Each row is a point. Each copy is the shape, with its points in the same order, turned, moved and blurred by noise. Some copies are also mirrored. Which?

Shape, 7 rows:
[[  8  -1]
 [ 40  26]
 [-35 -13]
 [ 41  18]
 [-49   4]
 [ 20  18]
 [ 37 -19]]
Copy 1, 7 rows:
[[  7   7]
 [ 47  26]
 [-36   7]
 [ 47  16]
 [-44  30]
 [ 28  24]
 [ 34 -18]]
Copy 1 is: only turned
Copy 2:
[[  4 -18]
 [  8 -60]
 [-16  20]
 [ 15 -59]
 [-36  18]
 [ -3 -43]
 [ 43 -29]]
Copy 2 is: mirrored
Copy 3 (7 x 2):
[[  2  -3]
 [-41  18]
 [ 42  -6]
 [-37   8]
 [ 49  18]
 [-15  15]
 [-26 -26]]
Copy 3 is: mirrored

Shape, 9 rows:
[[  8  11   9]
 [-10  -9 -12]
 [ -7  27 -11]
 [-14   4 -12]
 [ 11  -1  -8]
 [-19  12 -14]
 [  2  -5  11]
 [-16  -6   0]
 [ 43 -38 -10]]
Copy 1:
[[-14  -3   9]
 [ 18  -1   0]
 [ -2  21  17]
 [ 15   8  10]
 [ -2   2  -9]
 [ 17  15  18]
 [ -3 -15   6]
 [ 17  -8  11]
 [ -6 -24 -52]]
Copy 1 is: mirrored
Copy 2:
[[ 18  10  -1]
 [-10 -10   6]
 [ -5  12 -22]
 [-10  -5  -7]
 [  0   9  12]
 [-11  -5 -17]
 [ 16  -5  10]
 [  0 -17  -1]
 [  3  13  60]]
Copy 2 is: mirrored
Copy 3 (9 x 3):
[[ 10  -8 -13]
 [-12   3  10]
 [ 23   0  12]
 [ -1   0  16]
 [ -1  10  -7]
 [  7  -3  22]
 [ -7 -11 -10]
 [-12 -10   8]
 [-30  31 -40]]
Copy 3 is: only turned

Shape, 7 rows:
[[ -7   2  12  11]
 [-10 -20  12  16]
 [-27  -8   3  -6]
 [-15  35  -3 -46]
 [-19  -7  31 -11]
 [  3  19   6  13]
 [ 47 -11 -36   0]]
Copy 1, 7 rows:
[[-10   9   6   7]
 [ 15  13   2  11]
 [ -9   1 -16  28]
 [-60   0 -36  19]
 [-15  27  -6  28]
 [-23   1   7  -9]
 [  2  -4 -33 -50]]
Copy 1 is: mirrored
Copy 2:
[[ 17 -12 -21   0]
 [  0 -14 -33  -8]
 [ 16  -3 -17 -26]
 [ 46  32  20 -14]
 [ 24  12 -38 -12]
 [ 24 -14  -8  15]
 [-35   0  24  26]]
Copy 2 is: only turned
Copy 3:
[[  2   7  15   6]
 [-13  11  12 -19]
 [-17 -14  22   0]
 [ 17 -50  27  32]
 [  1  -4  43  -7]
 [ 15  10   7  14]
 [ 25 -20 -52 -13]]
Copy 3 is: mirrored
Copy 4 (7 x 4):
[[ 10  14  -1  12]
 [ -4   9 -17  21]
 [ 21   0 -20   3]
 [ 47   2   6 -45]
 [ 11  25 -22  -6]
 [ 15   8  21   8]
 [-29 -45  28  -9]]
Copy 4 is: only turned

Shape, 11 rows:
[[-16 -47  34 -37   1  11]
 [ 12   1 -11  20 -21 -28]
 [ -3 -18 -31  26  -1  -1]
 [  7   9  -3  -7   7   3]
 [-16   4  36 -34   5   0]
 [-15 -10  16 -33   6 -18]
 [ 11 -17   3   0   2 -20]
 [-16  13  -1  21  14 -20]
 [ 21 -16 -12  37  16  -9]
 [-15  10 -13  20  -1  -5]
 [  0  -6   2  28  -9  -2]]
Copy 1:
[[ 14  23  29  37 -16  28]
 [-41  19 -15 -24  -6  -8]
 [-27  -7 -38  -6   4  14]
 [ -4  -3  -2  -5   2 -17]
 [ 17   5  39   1 -19  -3]
 [ 11  16  28  -9  -4  11]
 [-26  14   6  -4   8   1]
 [-25 -22   0 -31  -8   1]
 [-47 -13 -16   2  18   0]
 [-19 -14 -19 -22 -14  -3]
 [-35  -4 -12  -3 -17  -3]]
Copy 1 is: mirrored
Copy 2, 11 rows:
[[ 22  -3 -32 -35  -9 -60]
 [ 22  -8  -6  -9  -2  36]
 [ 11  -5 -25 -16  36  27]
 [ -8  -2  -6   0   5  -3]
 [ -7   8  -2 -16 -23 -37]
 [ -8  -5 -15 -34 -22 -20]
 [ 13 -17  -1 -20   0   2]
 [ -1  11  12 -26  16  21]
 [ 22 -27   7  -7  38  24]
 [ -3  15  -8 -11  18  20]
 [ 22   7  -6  -7  17  11]]
Copy 2 is: only turned
Copy 3, 11 rows:
[[ 38  22  -7 -14 -49  24]
 [ 11  19   9  23  24 -36]
 [ -7  32 -29  25  19 -20]
 [  0  -9  -6   0   6  -4]
 [ 17 -18  14   0 -25  20]
 [ 36  -1   6   4  -7  26]
 [ 17  27   4   0  14  -7]
 [-14  11   9  34  14   6]
 [-16  44  -3   2  26 -18]
 [ -8   8  -6  35   9 -12]
 [ -8  24   2  20  -1 -26]]
Copy 3 is: only turned

Shape (12 x 8):
[[  5  21 -24 -23 -14   1  -9 -40]
 [-35 -16  23  21   6 -21 -21  25]
 [ -5  -6  -6  16  21  13  -3   5]
 [  2  33  19 -20 -16  30  -6 -31]
 [  2 -15   9  52   8 -22  -7  23]
 [-16  -3   2  15  15  20   3 -30]
 [  8 -13  13  -8  17 -17 -10  14]
 [ 14 -18  26   7 -26 -37  -4   1]
 [ 20   4  10  14  -6 -20 -18  22]
 [  6 -35  13  18  -6   3 -10  11]
 [ -6  32 -17 -33  -7  27  50 -17]
 [-20  13 -12 -17 -31  36 -18 -21]]
Copy 1 (12 x 8):
[[ -5  15 -32  36  -7  -2  12  49]
 [  5 -22   8 -16   3 -23   4 -32]
 [  4   8  -5  -1  29   6  -5   0]
 [-41  36 -16  37   7 -15  25  23]
 [  9 -21  39  -6  14   1 -26 -20]
 [  7  31 -16  16  16  -9  -5  -6]
 [-15 -11 -12 -10  -6  19   5 -14]
 [ -9 -13  25  14 -36  11   9 -11]
 [-23 -28  17  -2  -2   7  -4   5]
 [  4  14  26 -18  -3   7   2 -12]
 [ -1  22 -26  60  38  24  49  25]
 [ -6  31 -15  10  16 -27  38  43]]
Copy 1 is: mirrored
Copy 2 (12 x 8):
[[-34  -9   6  13   4 -17  16 -30]
 [ 51  29   9 -16   2 -13  19  29]
 [  8   1  11  -1  18   6   0  26]
 [-44 -18   7  -4   4 -33  34  10]
 [ 45  11   3  -6 -12  29  17  32]
 [  7 -24   3   9  32  -6  17  13]
 [  9  14  -8 -13  -9  -8 -13  16]
 [ 31   3 -12 -30 -37  -2  17  -4]
 [  6  20   4 -14 -35   7  12  19]
 [ 37 -13  15 -19 -10   0  -5  22]
 [-56 -16   1 -36  42   0  20 -11]
 [-20 -18  43  -3  14 -35  26 -10]]
Copy 2 is: mirrored
Copy 3, 12 rows:
[[-51   3   4  27 -21 -12  27   3]
 [ 42  -5  23   5   1  31   5   8]
 [  8   9 -12 -13  -9  -2   3   6]
 [-44  -5 -24  26  17   6  34  -9]
 [ 28 -17  10 -13  -8  18 -24  34]
 [ -9  19 -26   6 -19  15   8   3]
 [  3 -20  19 -17  -9   9   5 -13]
 [-18 -28  37   4   4  36 -13  10]
 [ -1 -33  19  -9   5   2   2  18]
 [ -2   5  15 -26   7  27  -4  13]
 [-45  24 -19  35  10 -33  -8 -34]
 [-34  33  -2  24  17  -1  43   9]]
Copy 3 is: only turned
